Rows are points. Each copy is the shape, with its points in the same order, turned, moved and blurred by noise. Say if it was mirrored as well.
In the rows, zero is written as 128.

Shape, 6 rows:
[[150 110]
 [ 81 124]
 [ 92 134]
 [154 134]
 [171 112]
 [ 84 146]]
Copy 1:
[[152 118]
 [ 88 102]
 [ 90 111]
 [138 144]
 [172 134]
 [ 76 119]]
Copy 1 is: only turned
Copy 2:
[[ 93 106]
 [166 116]
 [151 115]
 [ 86 129]
 [ 65  98]
 [161 133]]
Copy 2 is: mirrored
Copy 3:
[[128  84]
 [152 147]
 [141 147]
 [105  98]
 [106  69]
 [136 157]]
Copy 3 is: mirrored
Copy 4, 6 rows:
[[ 88 128]
 [153  89]
 [147 105]
 [107 144]
 [ 75 142]
 [162 110]]
Copy 4 is: mirrored

Shape, 8 rows:
[[ 80 112]
 [130 105]
 [111 128]
 [141 129]
 [161 136]
 [134  88]
 [162  68]
 [ 93 108]]
Copy 1, 8 rows:
[[ 94  84]
 [140 110]
 [109 111]
 [126 136]
 [143 150]
 [149 101]
 [190 101]
 [110  85]]
Copy 1 is: only turned
Copy 2 (8 x 2):
[[170 115]
 [126  96]
 [138 121]
 [108 115]
 [ 94 120]
 [127  81]
 [104  47]
 [163 111]]
Copy 2 is: mirrored
Copy 3:
[[123 181]
 [150 141]
 [120 149]
 [131 118]
 [134  98]
 [167 143]
 [197 127]
 [131 174]]
Copy 3 is: mirrored
Copy 4:
[[ 99  89]
 [108 140]
 [126 113]
 [139 142]
 [150 158]
 [ 98 147]
 [ 86 181]
 [102  99]]
Copy 4 is: mirrored

Shape:
[[104 146 127]
 [167 144 119]
 [144 152 137]
 [179 109 111]
 [ 71  95 101]
 [137 135  94]
 [140 130 102]
 [ 83  71 101]
 [131 140 151]]
Copy 1 (9 x 3):
[[131 137 109]
 [139  83 143]
 [145 114 129]
 [109  73 155]
 [ 54 145  94]
 [ 97  91 110]
 [111  97 126]
 [ 42 133 116]
 [137 138 139]]
Copy 1 is: only turned
Copy 2:
[[111 115 134]
 [134 167  95]
 [130 135  98]
 [166 181 116]
 [127 119 200]
 [113 166 136]
 [126 160 133]
 [154 133 205]
 [136 118 108]]
Copy 2 is: mirrored
Copy 3, 9 rows:
[[139 143 116]
 [136  88 101]
 [151 107 110]
 [106  71 121]
 [ 97 177 150]
 [105 119 102]
 [112 113 105]
 [ 76 159 166]
 [157 113 132]]
Copy 3 is: only turned

Shape, 8 rows:
[[121 158  83]
 [125  75 112]
 [106 176 150]
 [131 147 182]
 [ 97 111 131]
 [143 119 156]
 [160 102 121]
 [ 86 155 151]]
Copy 1 (8 x 3):
[[153 132  74]
 [131 193 132]
 [ 98  93 101]
 [ 97 101 150]
 [101 161 107]
 [121 130 151]
 [152 155 149]
 [ 84 113  98]]
Copy 1 is: mirrored
Copy 2, 8 rows:
[[171 115 113]
 [ 92  93 131]
 [147 174  93]
 [106 184 122]
 [106 120  94]
 [ 96 152 139]
 [108 109 161]
 [121 161  78]]
Copy 2 is: only turned
Copy 3, 8 rows:
[[165 102  96]
 [ 75 104 112]
 [168 160 141]
 [130 154 175]
 [109 144 114]
 [110 125 167]
 [104  87 147]
 [143 173 126]]
Copy 3 is: only turned

Shape (7 x 4):
[[125 105  92 114]
 [129 131  99 105]
 [ 86 130  95 139]
 [115 145 182 125]
 [208 141 148 137]
 [152  92 134 151]
 [175 146 130 117]]
Copy 1, 7 rows:
[[149 119 106 112]
 [134 137  94 119]
 [149 151 119  82]
 [ 64 145 138 123]
 [111 141 144 215]
 [132 109 158 141]
 [118 143 113 174]]
Copy 1 is: mirrored
Copy 2:
[[123 185 168 141]
 [141 177 144 132]
 [104 188 143  93]
 [137  96 126 116]
 [146 133  98 205]
 [100 140 145 169]
 [151 151 112 167]]
Copy 2 is: mirrored
Copy 3 (7 x 4):
[[125  90 114  93]
 [118 113 106  98]
 [101  79 123 132]
 [107 158 157 128]
 [195 176 104 120]
 [169 121 148 112]
 [160 157 100 120]]
Copy 3 is: only turned
Copy 4:
[[138 130  91 122]
 [131 104 105 118]
 [140 135 101 168]
 [ 75 145 166 140]
 [142 131 184  63]
 [134 173 128  91]
 [133 111 154  91]]
Copy 4 is: mirrored
